Every row gives one point. The window is the flat piece filled in between its corners: a triangle in 3 columns, a solid with four corners in 4, and so on. A path goes straight from each point to the next, and from the last back to the first. After which points does the path pass through the window?

Window (3 x 3)
[[-60  15  21]
 [ 10 -17   9]
 [ 16  10   2]]
Path:
(1): [22  5 27]
(2): [ 18 -11 -24]
(3): [ 47 -34 -33]
(4): [ 42 -22  29]
(5): [ 6 11 36]
(6): [-10   8  -5]
(7): [ 15 -26 -15]
(8): [ 36 -12  29]
Through the window after points: 5

Window (6 x 6)
[[-19 -38  42  49  19 -11]
 [ 20  22 -45 -15  -1   2]
 [ -7 -26  35  24 -38   4]
 [ 49  48 -13 -25   2   5]
 [ 28  14 -15 -52   2  -6]
 [-28   5  27  19  -9 -24]]
Path:
(1): [ 0 -2  7 -1  5  9]
(2): [-19 -12  39  26   1  38]
(3): [  0 -28  19  31   4 -34]
(4): [ 46  28 -21 -14  -8 -38]
(5): [ 23  36 -11 -19   6  30]
(6): [  5  22   0 -33  -5  19]
(7): [ 31  -3 -19  -6 -21 -40]
(8): [ 27  -6  -4   4 -16 -28]
(9): [-10  25  26  -3 -15  46]
(10): [-2  5 20  2 -4  8]
(11): [ 21   1  17   5  -8 -18]
(12): [ 28   4   4  -7   0 -45]
(13): [-12  17   4  -8   6  11]
(14): [-26  11   7   8   3   9]
(15): [  4   0  26  16 -23 -60]
(16): [ 25  -8  -9   9  -1 -48]
Through the window after points: 2, 4, 8, 14, 16

Window (8 x 8)
[[ 44  10 -38  -6  -7  -7   6  -9]
 [ 17 -16  17 -27  11   1 -24  14]
 [-25   9 -18   7  34   2 -10  11]
 [ 18 -27  11  15  19 -10 -19  22]
 [-28 -24 -33  50 -15  60 -52  17]
 [ 13  17  22   1  -8  23  23  -8]
 [ 28  26  12   0  17 -26 -21  -4]
 [  3  -9   5 -25 -10 -38  -3  17]]
Path:
(1): [  7  16 -11  -3  15  10 -17  45]
(2): [16 24  7  3 -5 13  7 27]
(3): [  6  -8   8  -5   1   3  11 -34]
(4): [  7  -2 -16  14   6  -2 -11 -13]
(5): [  6   9 -13  11   2   4  -7  17]
(6): [ 11  21  -2   6   6  40 -21  35]
(7): [  8 -15   3   7   7  12 -15 -14]
(8): [ -3  -8  -3  -2  17  -2 -14  -3]
Through the window after points: 2, 8

Window (11 x 11)
[[ 55 -17  39 -27  -7   2  44  42 -51 -22 -17]
 [-10  14  -3  -3 -39 -10 -17   1  43  19 -38]
 [ 36 -15  53 -10  -5  19  23   6 -23  15   9]
 [ 60  -7  39 -33 -22   3  19  -2  -7 -27   9]
 [  5  18   6   9   0   6 -17 -18 -22 -24  -7]
 [ 50 -23 -23 -48 -48   8 -30  12   7  46  -7]
 [ 54  24  26 -13  35  16  42  -2 -17 -13   3]
 [ 33 -14 -18  24  -1  38  -2 -14  26 -12   3]
 [  0 -19 -30   6 -26 -40 -22 -19  36  29 -13]
 [ 25  18  17  34  30   1 -26   9  20 -24   7]
 [-15 -12 -13  -6  26  12 -34 -14  40 -16  -4]]
Path:
(1): [ -8   6 -25 -28 -22  -1  15   1  -8  -6  32]
(2): [ 47  -1  21  -4  -1   8 -12   1   5   6 -31]
(3): [ 50 -18  18 -13 -10   9  -5  -2  -3   5 -23]
(4): [ 36  16   3 -27 -36  -3  24  32 -14   0  30]
(5): [-21   5  -4  19 -21  -3 -33  30  30 -16  45]
(6): [ 32 -14   9  -6  -3   3  -4  -4  -1  -5 -24]
(7): [ 29  -2   3  -5 -12   0 -15 -14  23   0 -30]
(8): [ -5   7 -12  10 -14  -1   7  27  19  -5  37]
Through the window after points: 1

Window (14 x 14)
[[  4  17   3 -21 -37  -1   2  15 -10   6  -6  12  17  -7]
 [-20  17   7 -18 -11  10  43  -6  -1  33  11   8  16 -25]
 [-13  12  11  -5 -22 -16  23   9  -1   4  -7 -12 -15  -6]
 [  7 -20  27  -4  -2  34  26  -6  32 -13   3  26 -16  -6]
 [ -8  16  21  -5   9  -7 -30  -3  -8   3 -24 -10   4  -3]
 [  4  27   3  15 -25  -5  19 -16   0  30 -19   7  11  -4]
 [  7 -15 -35  -6  33 -10 -26 -19  28 -10   5 -13  -7   8]
 [ -6  40  -4  -9 -17  12  21  -1 -28  27   6  13 -14  -5]
 [  9   7  26 -21 -15 -26  23  -4 -29  16  -4  31   2  -5]
 [  0 -60  13  11  -5  33   6  -5   4  -7 -21  -1  -9  -1]
 [ -8  13   2  29   6 -25 -27  20 -10  14   1   6  11   1]
 [ 13   6  21 -11 -21  -2   0   0   1  33  12  -7  -9  -7]
 [ 23 -13   1  22  32  -6 -38  -7   0 -37   8 -42  12  12]
 [ 34  -4 -27 -15  48   1   9  14  26   6 -10  -9  -4   1]]
Path:
(1): [ 14   1  -5  -4  -4   6  10   0   3  -7  -1  -7  -7 -45]
(2): [  2  -5   5  -1   4  -1  -2  -7  11  -5  -2   4 -10 -15]
(3): [ 4 -3  5 -5  8 10  1 -2 12  5 -2  4  3 16]
(4): [  0  -4  17 -10 -10   6  17  -4  -2  17   2   0   0  16]
(5): [  9  -4   5   0 -10   3  -2   3   5   4  -7   8  -5 -39]
(6): [  8   4  -2   1  -9  -5 -10   1  -5   3  -6   8 -11 -22]
(7): [ 0  3 11 -8 -1  2  9  7  2 13 -2 -6 16 28]
(8): [  2   8   9 -12  -4  -5  23  -7   2  24  -9  -5  15  25]
(9): [  2   3   5  11 -15   4   6  -7  -5  10 -10  11  -3 -21]
(10): [ 22  -6  -1   1  14  -7 -12  -8  -1 -13  -6   1  -6 -25]
(11): [-10   4   6   2   4   8   4   0   6   0  -6  -2   7  16]
(12): [ -2   8  -2 -14   0  -4   2   1  -1  19  -2 -11   4  20]
(13): [  6  18   0  -1  -8  -8   5   0 -14  12  -3   9   5 -24]
(14): [ 10   4   2   1  -5  -8  -4  -2  -3   4  -4   7  -4 -12]
(15): [ -9  -7  12 -15  -3  -2  13  -1  -6  11 -10  -4   5  29]
(16): [-21   8  13   6  -6   6   4  -1  -3  28  -7   0   4  43]
Through the window after points: 2, 4, 8

Window (14 x 14)
[[  7   9  -5 -23  17  19 -15 -29 -19  19 -38  39  -7  24]
 [ 31  33  60   0   3 -26 -34  28  27 -41 -37   5  -6  -7]
 [ -1 -24 -16  -6  44  11 -15  -3  20 -11 -10  18   1  24]
 [  6 -14  11  -7 -28  13   9  14 -59  31  -2 -32  19 -27]
 [ 19  34  36   1  -1   3  -6 -19  15 -14 -22 -12  24 -11]
 [ 48  19  19   5   5 -21   0   6  19 -14 -40 -35  -8 -21]
 [ 11   8   9   2 -11 -11 -34  -4 -23  33  -4 -20   0  -3]
 [ 16 -17 -10   7   6 -10 -32  -2 -15 -21  -2  41   3 -19]
 [ 14  15  18  13 -11  14 -10  20  -7  32   1  -1 -11 -28]
 [ 24 -10   7  -9 -35   1   2   7 -15  28   9   2  11  -2]
 [ 18 -11  26  27  18 -13   3 -21   6 -16 -45   4  -2  15]
 [ 15  41  40  -4  16 -27   2  -5  18 -32 -16  -3 -20   0]
 [-40  16 -16 -13 -12  11  13 -24  19  -3 -42   6   9  20]
 [-22   3 -18  -7  24 -14  14  -5  13  12 -28  26  31  13]]
Path:
(1): [ 15   8   2   7   1  -1  -2   2  -9   3 -25  -3   2   8]
(2): [ 17  28 -23  16  15   9   4   9 -34  -7 -16  13   2  21]
(3): [  8  -1  36 -22  -1  -7 -15 -19  11   7 -29   5  -4 -11]
(4): [  6 -12  32 -14   8 -10 -15  -2   8  18  -9   7   0 -24]
(5): [ 15  17  14   3  -8  -2 -11   7 -14  -4 -19 -12   5   0]
(6): [ 21  12   0  21 -17   7  -8  14 -47  12 -13 -19  29  31]
(7): [ -3 -22  19 -23  -6   0   5  -5 -12  16  -8  -4  -8 -58]
(8): [ 13  -9  21  -2   0   2  -5 -10   1  13 -14  -4   0 -20]
(9): [ 16  28  -6   5  -4  -3 -17  21 -25  -9 -18  16   6   4]
(10): [20  8  2  2 -6  0 -8  6 -8 -4 -5  7 12  1]
(11): [ 12 -11  16  -5 -10 -12 -15  -3  -4  13 -13  10  -3 -11]
(12): [ -7 -13  34 -22  -4 -14  -5  -7   8  13  -4  -4   0 -44]
Through the window after points: 2, 4, 6, 8, 10
